Each row is a point. Each copy is the shape, with its points in the same order, turned, moved and blurred by noise. Some copies are also mirrored. Which?

Shape, 7 rows:
[[ 11  21   5]
 [-11 -11   0]
 [ -3 -16 -35]
 [-18   3  17]
 [ 53  42 -39]
 [-15  28  28]
 [ 54  -6  33]]
Copy 1, 7 rows:
[[  4  33   8]
 [ -8  -5   9]
 [-28  -3 -19]
 [ -4   2  30]
 [ -2  71 -39]
 [  3  27  46]
 [ 57  17 -11]]
Copy 1 is: only turned
Copy 2 (7 x 3):
[[ 26  18 -21]
 [ -6  18   6]
 [-25  32 -27]
 [ 10  23  17]
 [ 35  22 -77]
 [ 42  32  19]
 [ 29 -39 -15]]
Copy 2 is: only turned
Copy 3, 7 rows:
[[-16   9  21]
 [  4 -11   1]
 [  7  13 -31]
 [ 12 -12  19]
 [-42  68   5]
 [  4 -12  46]
 [-63 -13  14]]
Copy 3 is: mirrored
Copy 4, 7 rows:
[[-14  14  14]
 [ -4 -15  -6]
 [ 28  -4 -25]
 [-29 -12  -1]
 [ 27  62  27]
 [-45   3   9]
 [  5  -9  61]]
Copy 4 is: only turned

Shape (11 x 6):
[[ 82  25 -37 -13  18   0]
 [ 67  25 -18 -18  -5 -11]
 [ -5  21 -29  35 -11  27]
 [-16 -43  40 -12 -20  15]
 [  6 -37  20   4 -15  -5]
 [ -5   6 -25  20  -8  69]
 [ -1  -1  -4 -15 -31 -21]
 [ 60  42  23  -8  24  -2]
 [ -3 -11  19 -39 -15 -25]
 [-18 -32  22 -29  11   0]
 [  0   3  25 -25 -38  10]]
Copy 1, 11 rows:
[[ 56  -3 -77  -3  49   7]
 [ 57  13 -39  -1  46 -15]
 [-20  -6  -6 -20  40  43]
 [ 11  18  28  -8 -40   3]
 [ 11 -17  20 -13 -22 -12]
 [-11   8 -11 -14  20  76]
 [ 11  17   6 -35  18 -26]
 [ 37  14 -34  45  35 -12]
 [ 16  34   2 -18 -19 -43]
 [ -3  20  -7  -6 -47 -16]
 [ 14  34  18  -8   1  -5]]
Copy 1 is: mirrored
Copy 2, 11 rows:
[[ 66   4 -59  41 -28 -13]
 [ 48   1 -46  18 -42 -16]
 [ -9  -2 -11  38   4  34]
 [ -1 -42   9 -50  19   1]
 [ -2 -47  -9 -22   5 -16]
 [ 10  -8 -20  19  30  61]
 [-15  -7 -24 -23 -25 -11]
 [ 67  16   2  19 -27 -26]
 [ -4  -4 -21 -47  -9 -30]
 [  2 -14 -12 -42  34 -25]
 [  5  -8  -7 -45 -17   9]]
Copy 2 is: only turned

Shape:
[[  6  55 -27  -8  16   1 -14 -10  24]
 [-28 -17  13  37   2   1 -16  31   8]
 [ -7   2 -26  20 -19 -16  18 -35 -13]
 [  8  -4 -15  10  -8  32  -2 -28 -56]
 [ 23   7  50  43  34 -12  50   4 -15]
 [ 45 -15  -4  12   1 -40 -37  -4  -3]
 [ 18  21 -12  16  17  63 -23   5 -36]
 [-12   2 -20  -1   0 -28  64 -30 -28]
 [ 38 -37  49 -13 -16   2  31  26 -39]
 [-41  -3 -58  -4   1 -20 -21  19  -3]
 [-30  55   9  10   2 -28  10   6  -3]
 [-12  22  32  36  14 -24  20 -25 -48]
 [  3 -39 -18  63  40 -43   1  44 -33]
 [ 27 -40  13 -30  10 -31 -27 -11   9]]
Copy 1 (14 x 9):
[[  5  63 -32  -5  39   8  12   8   0]
 [-45   4  15  21 -11 -17   0  11   8]
 [ 13  13 -38   4 -18   4  24 -29  14]
 [ 17  -5  -6   0 -17  48  -7 -22 -12]
 [-30 -32   3  51  52  -2  18 -30 -23]
 [ 28  18 -28  66 -13 -11 -19  16 -12]
 [-22  26   9   8   9  71 -14   7 -15]
 [ 17 -32 -42  -9   9   1  43 -25  -7]
 [ 31 -50  41  52   5  14  30  19 -11]
 [-19  30 -45 -26 -26 -14  10  44   2]
 [-16  41 -14   4  18 -26  43 -13 -33]
 [-11 -12  -8  20   6  -5  18 -56 -46]
 [-52 -37 -45  53 -20 -15 -12  30 -25]
 [ 51  -1   1  29   5 -29 -27  26  -6]]
Copy 1 is: only turned
Copy 2, 14 rows:
[[  0  26  -8   8   1  36  23 -15  46]
 [-43 -28 -19  40  12  13 -16  31  -1]
 [-17   1  -2   0 -30  -7  21 -35 -14]
 [-21  16  -2 -28  -5  23 -17 -18 -45]
 [  4   2  11  70  -4 -20 -65 -27   8]
 [ 27   0  15  42  37  -5  32   8 -23]
 [-13  36 -23 -11   6  54 -30  11 -25]
 [-12  -7  -4 -10 -19 -40 -19 -54   2]
 [  4   4  26   6  30 -50 -54  27 -28]
 [-43 -25 -46  -1  16   4  39 -13  18]
 [-44  26 -10  34  -9  -5   1 -12  42]
 [-47  13  17  52  -6 -14 -28 -36 -20]
 [-13 -41 -51  69  38 -12 -12 -14 -32]
 [ 10 -32  34   8  50  -8  21   7   1]]
Copy 2 is: mirrored
Copy 3 (14 x 9):
[[-24  27 -28  -5  17  14 -26  -9  46]
 [-17 -12  -9  35  22  20  35  24 -17]
 [-19   1 -36  27 -38 -21   6 -17  10]
 [-10  12 -54  42 -23   8 -26 -29 -36]
 [ 37   8 -33   2  35 -35  45 -34 -27]
 [ 19 -35 -38  -9  -8  -7 -23  32  -1]
 [  0  34 -56  37  19  49 -30 -20 -25]
 [-30  16 -41  -7 -41 -40  28 -45  -8]
 [ 30  13   1 -11 -12 -14   7  -8 -85]
 [-72   2 -39   1 -19  29  11  28  10]
 [-38  35 -20   9  30 -33  13   5  18]
 [-12   5 -51  33  22 -56  13 -24 -22]
 [ -1 -32 -81  -1   9   7  62  34 -30]
 [ -3 -50  -3 -29  -8   0 -30   5 -22]]
Copy 3 is: only turned

Shape (15 x 12):
[[-41 -23  32   3 -36   4 -21  14  -3  44  -7  -3]
 [ -2  -5  39   7 -27 -18 -19 -21   8  32 -36  17]
 [ 69  -2   5  15  -5  27  28  19  22 -41  10 -40]
 [-41  19  54  10 -26  21 -27 -27 -32  24   5 -14]
 [ 26 -33   0   8 -11   7   6 -38  40 -38  27 -51]
 [-42  -5  19 -11 -31  19 -37   8   1   5   1  32]
 [ 26  17 -53  15  25  14   3 -37  24  15  15 -25]
 [ 33  13  22   0  19  38 -13  -9  75 -27  22 -51]
 [  5  22 -25  30  -9 -18  -7  -6  24 -45  -2 -14]
 [ 12 -20  17   3  21  -1 -19  27  20 -24  25 -55]
 [ 13  19 -20  10  13  -5  17 -35  28  -3  65  17]
 [ 47  14 -14   7 -46  10  -1   3  50 -14  23 -62]
 [ 54   5 -24  50  -2   4 -37 -34  22   1  43  -4]
 [-55 -23  26  30 -38  41 -26 -18 -13  35 -24  27]
 [ 51   9 -43 -17  -2   6 -23 -40   7 -20  20  -6]]
Copy 1:
[[-43  23  45 -13  16   4  38  15 -24  21  -7 -16]
 [-19  17  25   8  30  -7  36 -11  -4  22 -31  -2]
 [ 50 -35 -21   3 -51  24 -13  49 -28  -1 -17  10]
 [-41  63  22  18  -8 -10  14   5 -36  32 -29 -39]
 [ 47 -30  20 -16 -36 -14 -37  24  -3  38 -21  -4]
 [-42  35  49 -11   3  21  -2 -23 -30   1  -5  -6]
 [ 10   0 -30  -6 -21  -9 -43  27  41  28  17 -16]
 [ 47  17  13 -33 -64  34 -30  23  15  36 -42   3]
 [ 42   3  21  24 -18  14 -25   0  27 -12   4 -18]
 [ 52   5  23 -51 -17  17 -13  33 -18   1 -22 -22]
 [ 23  34   6 -13 -43 -29 -37   3  19  17  38  23]
 [ 54 -10   7  18 -33  45 -11  52  -1  47   7  -1]
 [ 31  22   2  18   8 -11 -60  47   9  34   4  25]
 [-85  24  45  20  14  -7   9   3 -25  12 -34  -8]
 [ 37  -4 -22   2  -4   0 -50 -11 -12  36  29  15]]
Copy 1 is: mirrored
Copy 2:
[[-22   0   2  -5 -51 -32 -50  22  10  29 -10  -4]
 [ -1  23 -15   7 -38  -8 -55 -14  34   9 -20  19]
 [ 61 -11  38 -18  47  -8   8  -1  38 -30  14 -24]
 [-25  12  15  27 -58 -25 -31 -23  19  20  41 -13]
 [  2 -48  34   0  37 -36  11 -18  54 -35   3   2]
 [-33  11 -27   5 -25  -1 -32  29  22  25  20  -3]
 [ 33 -54 -23  27   7 -14  30 -29  -2 -16   2   0]
 [ 35 -27   1  14  53 -27   7 -21  72  20  15 -38]
 [ 14   6 -29   4  24 -40  16   4  13 -45  15   4]
 [  6  -8  34  18  47 -47   0   6   5   9  -7 -21]
 [  8 -43 -18  -9  34  -7  12 -25  -6   6  52  43]
 [ 36 -53  -3 -25  32 -44 -16  -8  44 -29  21 -42]
 [ 39 -51 -15  44  37 -18 -25 -19  10 -30  32  29]
 [-16   1 -12  23 -83   2 -27  46  31  16  17  24]
 [  0 -51 -25  19  38  21   3 -32  15 -46  12  -5]]
Copy 2 is: only turned

Shape, 15 rows:
[[ 15 -27 -29   8  -1 -55  19 -25 -25  -5  51 -37]
 [-34 -13 -45  17   7  32   5   7  14  -7   5 -16]
 [ 61 -34  18 -16  12  30  26  26  15 -28  32  29]
 [-14  13  13  15 -62  22  27  11 -16  -4  12  41]
 [-29  39 -31 -23  26 -43   8   2   8 -29  20 -31]
 [ -3   1   3  -9 -26  10  24 -34  -9  39  44  97]
 [ 39 -23  11 -13 -49 -23  12  26  24  30  -3 -35]
 [ 29 -10   0  -1  -3  35 -28  29 -24  16  22  -3]
 [-27  36 -29  69  40   3  25  26   5 -23  -3 -27]
 [ 22 -19   8  23  15   9   8 -62 -18 -16  21  12]
 [-36 -24   2 -15  26 -22  19  25  -1 -29  -7 -20]
 [ 23   7 -74 -21  22  11  22  26  -9 -23   0 -37]
 [ 38 -25  16  16   1  16  10  -5  15 -21  54 -41]
 [-33 -12  19 -11  27  28  28  -5  -4   4 -10 -44]
 [ 47 -27 -34 -21 -26 -40 -14  24  20 -32  -1 -40]]
Copy 1 (15 x 12):
[[ 28  29   2 -22 -11 -39  -4  -7  32 -37  57 -13]
 [-20  -8 -60  -2  -4  12 -15 -16  -1  11  15  14]
 [  7   9  15 -79   6  46  37  23  -2   6  -4  22]
 [-36 -10  30   1 -46   6 -18  22  -8  -8 -17  56]
 [-10  38 -34   3  51 -50 -21   5   7 -25   5   1]
 [-40 -31  73   3 -16 -13  25  15  30  41  18  55]
 [ 20  16 -24 -32 -50  -8   2  82  14  -3   6 -11]
 [  2  41  -6 -31 -30  16  -2  13 -22  47  15  20]
 [ 11  19 -56  44  30  18   0 -16 -38 -33  11  30]
 [ 10   1  36  -2  -9  14  21 -35  13   1   9 -20]
 [  6 -14 -30 -32  29 -25 -30  10 -36 -16   8  -4]
 [-19  45 -72 -38   2 -25  32 -17 -15 -13   9  13]
 [ 12  37  -2 -38  -8  47  -9  14  22 -17  26 -17]
 [-30  -7 -23  -7   6   8 -18  12 -42  -1  21 -43]
 [ 41  37 -52 -62 -22 -27  -3  29  28 -15 -17  -3]]
Copy 1 is: only turned
Copy 2 (15 x 12):
[[-37 -47  -5  42  17 -49  22 -41  32  11  -2   7]
 [-23  -7 -28  -4 -20  22  30 -20   7  51 -42   5]
 [-12  -6  -5  12  12  38  67  13   5  -3  59  44]
 [-21  35  39  -1 -48  10  43 -12 -18  18  12 -21]
 [-10   3 -35   5  13 -43 -36   6  23  50  -5  -1]
 [-20  25  64 -18 -49  -9  30 -60 -33  19  39  50]
 [ 20 -56  33   3 -18  -3  42  20  37 -10  -1 -13]
 [ 11 -37 -17   3 -13  41  34 -28 -21  15  27 -15]
 [ -5  18 -26  38  32   3  12   9 -29  79 -50 -11]
 [-16  17   3  36  15   1  28 -63  -3 -15  -4  35]
 [-42 -11 -29 -23  29  -5   4  21   3   9 -19   3]
 [ 13 -17 -76  12  -7 -25  45   3  19  49   2   9]
 [-16 -21  -1  42  25  34  36 -27  46  13  14  11]
 [ -3   3 -18 -36  40   6  27 -25  19  13 -37 -15]
 [ -6 -56 -29  40 -22 -10  18  33  42 -15   4   9]]
Copy 2 is: only turned
Copy 3:
[[-20 -37 -56  -7  30 -20  11 -27  -4 -22  48   4]
 [-11 -17  22  11  27  35   8   4  54   1   5 -15]
 [ 82 -11  13   2 -14   5  34   0 -22 -38   4 -13]
 [-21  12  25 -16 -46  -3  33 -22  13 -18 -34  40]
 [-11  32 -33 -20  87   5  23  27  23  -3   9   5]
 [ 16  32 -33   0 -45  -2  40 -85  28   0 -52   6]
 [ 15   6   9 -38 -20 -25 -26   5 -17   7  44  15]
 [ 17   8   2  12 -27  55   4  -7 -19  -2  19  18]
 [-27   9  42  59  66   9  14  11  34 -33  17   7]
 [ -5 -22 -23  15  11   5   7 -54 -18 -40 -26 -33]
 [ 14 -21  11   8  55  -6  30  18  -3  19   9   6]
 [ 28 -16  -8  -7  51  44 -20  18  40 -46  21  27]
 [  8 -25   5 -15   0  10  15 -10 -23 -42  40 -36]
 [ -1 -20  41 -10  57  20   9 -21 -16  19  -3   0]
 [ 21 -22 -29 -17  -4 -14 -23  56   4 -11  35   9]]
Copy 3 is: mirrored

Shape, 15 rows:
[[ 24 -20  48 -44  12  31  12 -12  28 -36   6  39]
 [ 33  -8  -8 -22  19 -38  14 -44  34  -6   1   5]
 [ 23   4  17 -12  13  -3  -6 -66  21 -35  21 -59]
 [-33  16 -25   3 -11 -29 -16  -3 -12   0 -22   6]
 [ -9  26 -25  -8  20 -17 -25   2 -52  13  -1  -2]
 [ -8 -18 -18  12  -6 -12  31   7 -34 -14  12 -10]
 [-20  -3  94 -51  16  45  46   0  43   0   8  39]
 [-35  26 -44  40   3 -31 -12   7 -13  19  34   3]
 [ 15 -30 -11 -29   8  25  -7 -14  39  10   3 -55]
 [-33  34 -21   7   5 -17  33   8 -22   9 -30  -6]
 [-20   6  32  20 -18 -29  -6  43 -12  10 -18   1]
 [ 10  28 -37  46  24  -3  -8   3  -3 -13 -17 -10]
 [ 13 -39  18  12  29  11  -1 -57   7  16  -8 -21]
 [-38 -35  67 -41 -11  50  19 -19  40 -33 -13  39]
 [  6  38 -28  24 -42  -6   2  -7 -29  27  -4   8]]
Copy 1:
[[-30   5  29 -77  21  17   9   5   8  18  10  17]
 [ -4  -1 -65 -41  -3 -11  20 -14  -5  15   7  25]
 [-15 -51 -18 -53 -36 -22  -4 -12 -38  17  18  52]
 [-21   5 -13  35   2 -49  -2  18  -6  11  -6 -16]
 [ 21  13  -6  30   4 -31 -21  -9 -37  -1 -10 -13]
 [-22  21   9  36 -23  -9  19   0 -24 -15  -2  27]
 [-35  15  64 -58  11  37 -11   3  50  67   2  25]
 [-13  -1 -34  81   4  -7 -11  20 -35  22  15  -3]
 [-12 -42  -6 -47 -47  13  25   3 -38  16  -6 -16]
 [-24  32  -9  38 -34 -23 -27   6  -8   2 -29  -5]
 [ -3 -16  17  36   5  -7  -7  35  19   5 -45   9]
 [-39 -12 -43  27  -6  -3 -40  -1 -27 -30  -1  -5]
 [-11 -47 -11 -18 -30  -1  14 -53   8   9  13   4]
 [-64  -2  66 -61   6  -7  22   7  42  43  19   5]
 [ 16   8 -18  42 -32 -19 -20  43  10 -15  25  -9]]
Copy 1 is: mirrored
Copy 2:
[[ -3 -59  53   3 -12  66  31  39  15 -18 -10  -3]
 [ 45 -51  30 -28  11   6  16 -20 -17 -19 -12   6]
 [ -4 -39  20 -12  43  21  42 -26 -41 -50   0 -37]
 [ 14  13  21  24  -2 -20 -17 -18  21 -25 -16   3]
 [-25  15  18   1  -8 -17 -31 -18  -8  -6 -47  -3]
 [-15  -3  10  11 -11 -27  31   5  13  16 -14 -12]
 [ -1 -49  52  -5   1 102  32  29  77  -6 -18 -32]
 [-21  13 -24  -1 -16 -23 -15 -51  30  -5   7  15]
 [ 18   0  14 -23  54  29  12  30 -21 -12  19 -11]
 [ 15  26   5  36  10 -12  -2 -21  37   2 -49  -4]
 [-10 -18  24  28   4 -21 -35   2  56   8  -4 -32]
 [ -5 -17 -16  41  21 -15 -12 -21 -15   9 -20  25]
 [ -4 -16  58  -7  42  35  25 -28 -27  17  11   1]
 [  3 -23  80  25   3  82  46  37  55 -37  13 -10]
 [ 16  20  -7  32 -39  -5 -34 -27 -11  16  -6 -24]]
Copy 2 is: mirrored
Copy 3, 15 rows:
[[-37 -17  57 -38 -36  -4  -4 -26 -48 -17 -28  37]
 [ 12  26   4  -3 -14  -1  -3 -13  17  -6 -45  62]
 [ 13  49 -11 -31 -15  -2  -9 -37 -12 -58 -26  -1]
 [-13  33  29  20  19  29  12   9  33  -3  27  15]
 [  7   8  16  30  18  41 -16  41  19 -24  29  13]
 [ -8 -15  -6  17   4 -27   5  10  12 -15  34   9]
 [-18 -21 100 -67   3 -24  37  -6 -54 -19  -4  52]
 [ 35  12  -1  18  32  19 -12   6  35  17  68   4]
 [-30  45 -21 -63   8   1   8  -2  -7 -10 -21  11]
 [ -2  35  14  27  43   2  23  33   3 -21  40  31]
 [-10   2  64  15  31 -25  -5  33  29   6   8  -9]
 [  1  40  -1  35  35  11 -27  -4 -17   3  22   8]
 [ 10  20 -21 -19 -11  17  31  -3 -35  -5 -50   2]
 [-56 -18  83 -45 -10  -3  55 -38 -43 -13  -6  27]
 [ 13  47  23  36 -14  11  -1  38   6  25  43  15]]
Copy 3 is: mirrored
Copy 4:
[[ 34 -25  47 -43 -54  30  19  33 -39  21  14 -12]
 [  8 -30  21 -15 -40 -44  31   3  -8  -5  43  10]
 [ 36 -36  32 -44 -38 -66  -9 -27  -7 -36  -6 -15]
 [-13  12   5  30   2  -9 -33   5   1 -11  19  12]
 [ 24  28 -28  16  18  -9 -13 -19  -8  -4   0  11]
 [  8  12   0  40 -18  -4  20  -5 -23 -37 -13 -29]
 [ 55 -10  94 -19 -55  56   9  -4 -41  48  43 -44]
 [-18  24 -20  21  23   5 -16 -35  -1 -55  38 -10]
 [-10  -2  39 -36 -21 -42  23 -15  25  18 -17 -42]
 [ 12  28  24  58  -4   3 -11 -17  16 -20  15   7]
 [ 20   7   9  41  19   8 -22  22   2   0  32 -50]
 [  5  -3   1   6  19   4   1   5  34 -51   3  11]
 [  8 -67  35  -7  -2 -26  21 -34 -12  -3  -9 -18]
 [ 10 -24  94 -18 -58  46 -17  16 -55  37   6 -32]
 [  4   3 -43  35 -25  17 -20 -22  29 -25  15 -13]]
Copy 4 is: only turned

Shape, 18 rows:
[[  9  23  10  13  26 -10  11  -5  -6 -10  25  12]
 [ -5  -8  -2   9  14  25  -1  -8  -6  -6   7  -4]
 [-20 -18  25 -33  26 -45  14  -1  -6  16  21 -18]
 [-10  -3   3  -1  34 -26  17  15  28  22 -12  25]
 [-21  37  30   8   2  22 -16   7  -5 -34 -30  20]
 [  9 -13  17  -3  14 -29 -58 -11  -3  13  26 -19]
 [121   1  -1   0 -27  -2  16   2  -5  -2  -2  -7]
 [ 32  31 -13 -13  34  16  -8  -8  37 -16 -12  16]
 [-13 -17 -22  20  25  15 -12   5   9 -24  19  19]
 [-15  14  -6 -23  -6   3  13   2  14   8  15  18]
 [-19  45  -6  -7 -13 -57 -11 -15   1  14 -24  -2]
 [-14 -14  22   1 -52   8 -22 -10  -3  11  25  -3]
 [ 16   0   1   0  27  26 -35  25  -2  18 -14  12]
 [ -6   5  17  20  10  25   4  24   0  15 -36   2]
 [-15  39  11 -12  21 -16  14  73  12  -1  12 -11]
 [-21  -2  17  10  12  19   8  13  -8  20 -40 -18]
 [-17 -16 -16  18   8 -33  10  11   2 -75  20  16]
 [-17   5  27  18  -2 -12  15   6  62  21  28 -71]]
Copy 1 (18 x 12):
[[  7  29  12 -11  -2 -25  16  10  12  16  -5 -11]
 [  1  16  11  -5   4  16   6  -1   1 -10 -14   0]
 [-11 -13  35 -10   6 -46  -8  26 -16  -5 -49 -20]
 [ 15 -33  -2  26  19 -36  -7  22  20   2  -2  -9]
 [ 48   8   9 -40  41   6  -2  -9  -9  -9  35   6]
 [-12  44   0   7   9 -20 -54  21 -13 -11 -21 -18]
 [ 77  57 -28  19 -46  20  13  50 -14  56 -36  -4]
 [ 50  18 -36 -11  34  -5  -2   8  39   3 -22   3]
 [ -5  24  -7  18  13  -2  20   2  12 -37   6  30]
 [  4 -19  -9 -26  -5 -13  -7   5  13  14  -9  11]
 [ -3 -10 -17 -12  38 -32 -19   0 -30  42  -4 -30]
 [ -8   5   6 -30 -38  10 -44  -1 -40  -6   1   3]
 [ 26  10  -6  10  26  27 -14  40  23 -18  -1 -11]
 [ 41 -21   9   2  11  25   1   9  -2 -11  11 -26]
 [ 16 -21 -18 -31   9 -31  27  54   2 -16   9 -39]
 [ 24 -28  21   0  18  33  -1   0 -15 -16 -10 -30]
 [  4  29  -1   9   9 -52  30  -2 -35 -16   9  38]
 [  7  -8 -29 -22 -37 -42 -12 -20  -5 -37 -39 -65]]
Copy 1 is: mirrored
Copy 2 (18 x 12):
[[ 30  12  11  11   7   0  35  13 -10  18  17  -7]
 [ 17  20  18 -16 -12  14   2   0   9  12   6 -14]
 [-34   4  -6   0  24  -1  17  56   1  29  21 -24]
 [ -5  33  16  12  35  18  17  39   7  15  -6  25]
 [ 24  49  29  20  14   3  10 -14  -8 -30 -18 -40]
 [-22  15  -3  -8  18 -20 -23  -1 -33  24  43  -5]
 [ 37 -83  34  34   8 -33  -5 -24  12   6   5  32]
 [ 35  18  15   1  44   6  15 -20  27 -18  17  18]
 [ 20  43  18 -31 -21   2  15   9   3   3  13  16]
 [ -6  21  -7  22  -4  20  21  12  20  -6  12   4]
 [-13  27 -43  36  37 -12  10  -3 -13  13 -25  -9]
 [-36  14   9  27 -43   0 -11 -17  -4  14  15 -21]
 [ 23  16  26  -1  14  29 -35   6 -16 -15  14  15]
 [ 22  26  37  18  10  24 -23  15   4   5 -27  -9]
 [ 33  39  -1  46  11  -7  -5  73  15 -10  21  -8]
 [ 10  27  22   7  11  29 -30  23  10  16 -31 -28]
 [ 13  37  13 -25 -20 -59  50  27   1  -8  -5   0]
 [ -6  43  13  34  11 -19 -22  23  57  72  34 -17]]
Copy 2 is: mirrored
Copy 3:
[[ 17  31  11  11   8 -17 -15 -10 -32   5  28  17]
 [  7  -4  11  19  10  11  -5  -1 -12  -6   5  15]
 [-27   6   9   8  -1 -41  -2   7 -10   8  43 -41]
 [ -8  37   2  -9  23 -39  -4  27 -14   1  -9  -7]
 [ -2  32  32   8 -20  25 -38 -10 -48 -19 -28   7]
 [-12   8 -13  27 -23 -17 -25 -27  21  41  15  -8]
 [ 95  28 -10 -41   3  21  28 -46   7  25  18 -14]
 [  1  40  11 -35  30  11 -18 -25 -10   6  -7  31]
 [  2  10  -8  16   7   3 -26  18   1 -18   9  40]
 [-16  10  -2 -19  -6  -8   9  10 -37   1  10  14]
 [-21  28  -8  -4 -27 -54   1 -44 -39 -11 -20 -12]
 [  4 -20   4  14 -61   7  15   4 -16  19   0   5]
 [  1  22 -18  11  21  26 -22   1  -7  24 -24  -2]
 [ 11  28  14  23  13  16   4  12 -26  -7 -37 -13]
 [-27  79 -19   8  -3  11   9  15 -38 -12  26 -19]
 [ -7  13  20  30  13   9  11   5 -22 -16 -32 -27]
 [ 15  29  -1   0 -30 -19 -39  11   4 -60  39  27]
 [-37  46  39  29 -21 -14  67  -1  21  12  22   4]]
Copy 3 is: only turned
Copy 4, 18 rows:
[[-16  18  21  -2  27 -21   4  24 -25  -6   3   9]
 [-16  -9  16 -13   8  14   5  -3 -13   6   1  15]
 [ -3  -8   6 -30  38 -65 -16  19   0  17 -11 -20]
 [ -4  24 -17 -17  35 -29   5  34  19  16 -26  20]
 [-15  20  39   9 -39  21 -11  24  18   2  -9   3]
 [  4 -36  14  13  38 -14 -56   9 -18   8   9 -12]
 [ 58  16 -25  41   7 -12  54 -22 -63 -10  25 -20]
 [ 24  40  18   1  37  28  20   3  14  -8  -2   3]
 [-17 -15   6 -16  17  11  -1  11   9  -6  26  45]
 [-22  29   2 -12  19 -23  -4 -11  12  21   9   4]
 [ -5  42 -20 -14   8 -12 -54  10   7 -16 -22 -35]
 [-34 -13  -1  27 -10 -17 -24 -30  -6  32  14 -17]
 [ 26   6  18  -7  15  24  -9   9 -12  34   1  19]
 [ -4   8   1  -1 -17  19  11  24  -7  35 -22  13]
 [ -8  35  14 -31   9 -22   7  67   6  46  27 -17]
 [-13  -8  -7 -29 -18  12   3  17  -6  33 -35  -3]
 [-27  -5   3 -10  -7 -26  -3  37  22 -52  47  27]
 [-51 -21 -19  12  60  -6  18  43   7  32  -5 -60]]
Copy 4 is: only turned
